Each row is a point. Examples show where two turns around zero, p and q, send a point. Write where each new point lands after one turn and then the other. Backwards means that the second turn is done in reverse. Each puzzle has new turns, and all numbers are rounded.
(in the rows, 128 means zero)

Turn p:
[ 81 137] -> [ 80 126]
[165 146] -> [160 154]
[137 101] -> [143 104]
Turn q:
[106 140] -> [104 136]
[129 150] -> [125 150]
[125 157] -> [120 156]
[151  65] -> [161  70]
Where do these land?
p, then q backwards: [137 143] -> [136 143]
q, then p: [125  96] -> [138  97]
p, then q: [173 124] -> [171 142]
q, then p backwards: [ 77 148] -> [ 78 151]

Turn p:
[141  92 118] -> [160 105 131]
[154 142 172] -> [126 157 172]
[ 87 138 111] -> [ 96 112 100]
[128 116  72] -> [153 114  79]
[131 152 167] -> [105 152 159]
Turn q:
[134 130 152] -> [140 113 144]
[138 151  88] -> [139 164 100]
[ 95 131 166] -> [114 120 176]
[184 125  89] -> [160 128  68]
[ 77 139 139] -> [ 98 148 167]
[140  92 134] -> [118  94 113]
Where do these land?
q, then p: [107 100 116] -> [106 102 113]
p, then q: [113  86 140] -> [112  85 124]
p, then q: [107 176 101] -> [107 183 121]
q, then p backwards: [166 171 156] -> [182  94 123]
q, then p: [148 107 126] -> [148 111 116]

Turn p:
[147 136 149 136 113  86] -> [131 157 147 134 114  89]
[131 105 111 125 147 113] -> [145 119 121 116 153 113]
[144 105 119 172  97 168] -> [176 105 142 144  95 160]
[117 125 111 166 169 152] -> [155 129 113 152 164 164]
[115 102 170  87 113 169] -> [ 86  83 170 113 120 148]
[155 176  85  87 168 119] -> [114 176  81  73 149 137]
[ 88 148 151 123  90  90] -> [ 89 129 122 164 100  85]
Turn q:
[100 107 145 113 145 130] -> [113 125 155 102 127 147]
[156 164 144 160  75 109] -> [142 160  94 148  95  77]
[125 173 158 137 110 140] -> [141 169 107 131  94 135]
[104 158 153 143  75 111] -> [105 159 103 122  77 103]
[180 130 102 105 151  86] -> [150 122 106 118 193  99]
[ 90 101  98 132 147 141] -> [ 91  98 148 139 136 156]
[107 104 107 130 186 154] -> [116 110 165 143 161 177]
[168 123 161 149 112 121] -> [164 145 142 133 115  89]
[120  92  84  83 151 160] -> [128  63 131 116 153 171]
Where do these land?
q, then p: [120 189 145 129 131 201] -> [156 135 118 118  65 194]
p, then q: [168 148 144 111 146 146] -> [147 145 109 104 112 165]
q, then p: [103 148  97 119 137 116] -> [125 109  95 139 147 147]
p, then q: [107  79 176 111 134 107] -> [107 154 187  97 137 112]
q, then p: [152 108 103 190 150 110] -> [150 160 148 182 162 113]
q, then p: [128  78 102 113  93 113] -> [134  85 140 125 147  79]
q, then p: [118 146 129 122 105 103] -> [118 126  94 126 122 111]

Turn p:
[109 127 169 168 121  82 130 154] -> [122 148 201 119 126 121 131 106]
[141 106  85  95 134 126 177 131] -> [106 133  89 141  96 102 161 161]
[106 123 156 175 133 153 118 130] -> [122 124 168 147 141 167 104 127]
[ 93  93 153 108 104 181 108  89] -> [117  77 105 162 110 167 100  86]
[109 180 107 107  82 144 157 168] -> [138 178 100 113 117 170 183 110]
[166  90 107 126 147 148  83 150] -> [167 113 117 120 100 122  81 169]
[122 127 128 131 107  84 137 111] -> [119 145 138 137 130  92 137  98]
[107 183 143  74 154 136 149 102] -> [ 94 101  91  88 167 141 169 111]
[170 107  80 165 163  98  92 137] -> [150 157 135 123 134  80  74 181]
[157 144 152 132 135 128 128 107] -> [146 105 136 131 160 118 139 129]
Turn q:
[118 107 159 182  98 159  83 154] -> [142 177 169 122  87 110  93 167]
[131 119 156 149 201 110  95 162] -> [168  82 132  78 108 139 109 173]
[135  83 123 133 135 162 107 110] -> [ 90 123 138 139  92 143 104 147]
[115 163 119  97 102 107 106 107] -> [127 134 113 118 133  98 124  72]
[119 109 102 126  98 134 200 122] -> [103 142 118 186 161 130 170 141]
[171 157 115 170 143 168 126  92] -> [134 146 130 144 141 192  75 118]
[141 115 166 145 135 118 102 114] -> [136 110 170 117 117 124 101 130]
[ 99 166 103 100 152  95 151 110] -> [134  99  78 125 170 111 135 102]
[ 96 113 150 111  75 122 134 143] -> [112 156 150 132 127  76 158 128]
[119 123 143  61 144 125 157 176] -> [107 114 116  82 139 123 199 139]
[164 154  73 134 126 108 146 118] -> [155 125  96 164 133 164 139  91]
Where do these land?
q, then p: [183 117 116 123 104 203 131 154] -> [132 135 106 135 152 213 164 107]
q, then p: [105 123 158 124 145 106  87 126] -> [141 113 129 109  98  91 121 100]
q, then p: [123 162  84 138 157 176 147 133] -> [129 158  78 113 138 164 108 166]
p, then q backwards: [112 119 156 115 130  99 110 128] -> [133 131 152 105 123 115  99 111]
q, then p backwards: [148  82 123 105 113 168 153 122] -> [ 85 117 130 141 139 141 183 136]
q, then p: [137 133  82 170 145 146 109 102] -> [167 152 112 142 138 151  78 133]
q, then p: [117 131 134 100  87 120 117 129] -> [106 133 131 131 150 105 148  99]
p, then q: [ 95 157 178 169 131  66 188  97] -> [127  80 148 113 217  90 102 167]
q, then p backwards: [108  82 145 119 109  86  98 168] -> [169  86 142 102 127  86 153 157]
q, then p: [152 174 104 116 159 110 139 123] -> [126 104  84 151 135 119 113 166]

Turn p:
[150  66 129 161 139 112 124 130 131] -> [ 95  88 120 137 168 119  93 123 118]
[131 132 198 129 114 217 131 170 112] -> [116 113 128 152  78 182 161 147  42]
[107 114 128 130  96 161 137 170 175] -> [104  99 141 149  85 164 124 164 146]
[143 177 164 152 129 188 152 156 176] -> [167 110 154 183 103 192 155 146 110]
[143 126 130 102 147 114 150 140 134] -> [153 104 130 108 135 117 135 145 129]
[ 76 166 120 128  96  90 121 121  98] -> [112 185 146 132 103  80 149 124 151]
[120  82 138 122 152 133 130  85 107] -> [ 96 114 109  96 162 129 144  97 117]
[159  76 119 124 131  96 140  76 120] -> [118  90  96 107 164  98 115  81 142]
[106 176  94 132 139  97 128 140 104] -> [149 183 135 131 138  97 135 154 149]
[ 92 167 106 115 136  84  85 126 134] -> [135 185 170 104 127 110 111 129 161]
[120 163  78 119 133 122 114 112 100] -> [146 186 103 115 134 118 125 130 151]
[190  91 133 122 123 122 124 111 144] -> [144  78 106 122 137 128  89  97 119]
Turn q:
[147 103  86  98 105 146 165 128  85] -> [101  93 117 117  78 166 118 142  91]
[128  82 170 135 135 104 106 153 131] -> [132 117 163 113 126  83 161 149 149]
[147 134 139 107 114 119  76 130 157] -> [161 143 139 104 126  89  94 125 136]
[147 131 161 116 116 157 125 117 161] -> [156 129 171 138 126 134 102 112 141]
[ 70  99 171 118 133 116 111  76 137] -> [ 75 132 166 136 147  81 131  80 144]
[ 81 101 129 151 133 106 119 107 150] -> [ 87 128 124 127 148 102 137 112 172]
[122 150  70 168 186 136 167  76  73] -> [101  95  45 186 139 157 158  95  95]
[165 135 108 133 105 145 135 176 145] -> [166 126 125 112 115 162 112 172 139]
[130 149 146  99 141 124 111 183 166] -> [172 148 152  78 160 132 131 139 131]
[140 182 139 139 134  90 142 125 144] -> [157 184 108 135 128 137 149 109 133]
[130 141  89 144 108 166 150 137  57] -> [100 111  99 162 117 165 117 173  76]
Where do these land?
q, then p: [ 73 109 142 153  96 120 135 144 150] -> [125 127 190 125 120 154 153 154 145]
q, then p: [136  81  91 101 119 141 123  96  96] -> [ 61 133 111 107 108 105 110 117 138]
q, then p: [136 146 124  71  94 153 165 116 103] -> [103 167 104 125  85 137 146 103  84]
q, then p: [175 123  91 130 104 116 104 108 146] -> [131 132 115 130  99 123  68 112 154]
q, then p: [ 73 159 156 147  99 117 145 165  86] -> [139 168 157 149 128 126 182 185 108]
q, then p: [153 157 116 109 159 112 110  81 150] -> [151 142  97 120 149 119 108  73 152]
q, then p: [161 143  97 129 183 108 128 138 163] -> [168  98  77 109 146 142 110 119 155]
q, then p: [144 103 165 136 155 100  90 168 153] -> [173  70 151 115 137  94 122 137 130]
p, then q: [ 74 166 168 158 133 167 125 176 120] -> [116 164 162 173 152 169 156 179 106]
p, then q: [157  93 131 146 138 146 155  91 112] -> [102  79  90 134 127 132 137 106 130]
